Each row is a point. Each copy is the shape, with its points in the same order, turned, moved and blurred by noise. Some copies are also mirrored. Which?
In the rows, zero is written as 128.

Shape (7 x 3)
[[ 92 106 134]
 [120 148 190]
 [140  97  72]
 [100 111 130]
 [151 143 114]
 [148 115 130]
 [110 132  93]]
Copy 1 (7 x 3)
[[157 140 119]
 [ 92 177 131]
 [159  66 143]
 [150 133 121]
 [102  96 138]
 [122 114 156]
 [138  93 108]]
Copy 1 is: mirrored
Copy 2 (7 x 3)
[[109 111  89]
 [140 180  86]
 [129  62 149]
 [105 110 102]
 [143 130 143]
 [153 114 124]
 [106 107 140]]
Copy 2 is: mirrored
Copy 3 (7 x 3)
[[103 102 130]
 [107 145 190]
 [170 100  87]
 [107 104 129]
 [158 145 125]
 [157 109 143]
 [122 130  91]]
Copy 3 is: only turned

Shape (7 x 4)
[[111 157 113 105]
 [102 134 128 136]
 [124 155 128 119]
 [193 135 123 109]
 [ 94 145  55 131]
 [119 146 126 112]
 [ 93  75 130 116]]
Copy 1 (7 x 4)
[[150 130 142  98]
 [138 125 112 122]
 [131 137 140 108]
 [ 97 143 194 144]
 [208 138 140 133]
 [134 131 138 110]
 [139  66 111 141]]
Copy 1 is: only turned
Copy 2 (7 x 4)
[[105 112 149 100]
 [121 116 144 136]
 [128 114 143 105]
 [162 150 107  67]
 [ 55 110 106 120]
 [122 119 152 108]
 [116 169 145 168]]
Copy 2 is: mirrored
Copy 3 (7 x 4)
[[102 112 109 164]
 [122 146 112 153]
 [122 119  95 159]
 [163  66 114 120]
 [ 61 135 115 116]
 [119 113 109 158]
 [132 154 173 154]]
Copy 3 is: mirrored
Copy 4 (7 x 4)
[[111 100 128 151]
 [113 128 108 126]
 [ 97 121 128 149]
 [108 161 180 178]
 [165  97  92 166]
 [105 116 132 142]
 [148 136 133  82]]
Copy 4 is: mirrored

Shape (9 x 6)
[[144 155  90 147  85  86]
 [ 98 130 130 104 126 138]
 [119  96 131 122 139 156]
 [134 129  94 162  98  98]
 [100  96 140 136 188 125]
 [ 95 107 159 143 154 128]
 [150 167 105 155 106 122]
 [ 88 140  99 140 106 157]
 [142 107 162 162 128  93]]
Copy 1 (9 x 6)
[[103 131  89  87 134 190]
 [123  97 133  99 138 102]
 [130 119 172 116 134 114]
 [121 140 118  84 121 182]
 [127 158 163 106 109  78]
 [151 148 146 100 134  89]
 [121 123  96 125 123 175]
 [148  81 130  92 110 139]
 [138 182 129 108 159 131]]
Copy 1 is: mirrored
Copy 2 (9 x 6)
[[151 185 164 169 107 153]
 [154 119 138 127 137 102]
 [154  98 120 125 157 138]
 [147 159 166 161 127 168]
 [131  93 143  75 148 149]
 [118  86 148 108 135 136]
 [124 179 136 164 128 147]
 [142 138 158 157 174 106]
 [119 106 144 135  96 179]]
Copy 2 is: only turned
Copy 3 (9 x 6)
[[ 75  76 113  88 166 137]
 [124 154 112 121 138 157]
 [155 137 108 145 130 134]
 [100  68 113 108 149 141]
 [134 133  71 170  97 152]
 [127 135 101 145  86 149]
 [ 74  96 131 125 162 122]
 [122 120 147 134 155 176]
 [107  97  94 119  86 107]]
Copy 3 is: mirrored
